Every row gives one point. Before rounding, the points of a table are all equally far from one centre. They may lie mostly on one side of it. Where is the centre, to within rounding?
In the rows, 128 means zero.

Points (9 x 2):
[[156 112]
 [ 93 110]
 [133 175]
 [163 128]
 [156 159]
 [ 91 114]
 [ 88 154]
 [121 175]
 [ 84 140]]
Centre: [124 136]

Points, 10 rows:
[[130 117 187  80]
 [130  84 126  77]
 [169 126 148 123]
 [144 133 112 103]
 [124 143 179 125]
 [137 111 104  97]
 [116 157 145 108]
 [113 110 181 141]
 [157  91 154  78]
 [159  77 153 102]]
Centre: [127 111 149 108]

Points:
[[172  74 147 134 151 140 152  96]
 [143  68 169 155 123 148 132 121]
 [170  99 158 180 140 132 151 140]
 [139  85 142 171 155 151 114 113]
 [143  89 144 151 149 102 144  87]
 [162  66 168 152 115 119 132 148]
 [185  69 161 150 116 113 138 133]
 [140  74 114 159 136 155 126 105]
 [156  71 164 154 163 121 141 125]
 [143  60 161 132 137 116 152 136]
 [157  92 169 151 157 113 109 155]]
Centre: [155 104 136 136 130 126 128 127]

Points, 16 rows:
[[153 104  88 124 163 127 116  81 118]
 [120 132 120 107 169 107 118 140 190]
 [ 96 123 110 127 131 116 135 147  79]
 [131  68  84 126 137  82 109 143 149]
 [135  96 123  95 111  85 122 164 119]
 [155  90  62 105 121  95 143 164 161]
 [119 110  79 135 137 163 149 109 173]
 [ 86 125 110 103 148  97 117 137 103]
 [129 128  92  97 105  81  95  94 124]
 [122 115  39 115 102  86 115 124 131]
 [162  87  71 146 119  81 119 129  99]
 [131  78 121 121 127 121  95 132 164]
 [156 105  62 125 112  75 126 158 100]
 [141 103 104  89 164 116 117 167 157]
 [162 127 106 121 170  95 160  79 130]
 [141 123  91 108 184  91 148 120  98]]
Centre: [139 133  97 136 130 108 134 132 139]

Points (17 x 12):
[[129 110 117 148 137 157 163  75 124 193  86  94]
 [132 132 114 147 160 161 125  87 111 201  91 121]
 [112 127 115 156 136 125 138  79 123 204  91 138]
 [147 130 117 154 116 130 121 112 145 207 121 140]
 [146 118 110 127 134 155 112 112 139 201 115 150]
 [113 119 113 182 142 145 126  92 127 190  92 153]
 [114  95 115 168 123 142 110 114 146 183  91 128]
 [126 124 133 161 130 139 130  88 143 209  94 119]
 [114  75 123 156 146 143 127 125 119 169 105 154]
 [134 108 125 138 150 124 131 125 143 199 110 130]
 [131 130 131 147 122 117 153 115 122 200  93 168]
 [138 112 114 201 142 139 139  72 126 169  87 148]
 [113 114 135 198 118 151 122  78 125 160  88 156]
 [111 122 116 151 164 157 133 112 115 192  88 143]
 [128 104 118 150 145 105 131  77 146 185  91 140]
 [153 116 145 150 130 134 101 123 117 197 107 146]
 [162 110 159 146 106 172 110  66 124 170 106 154]]
Centre: [142 126 125 144 122 143 141  99 117 141 106 130]
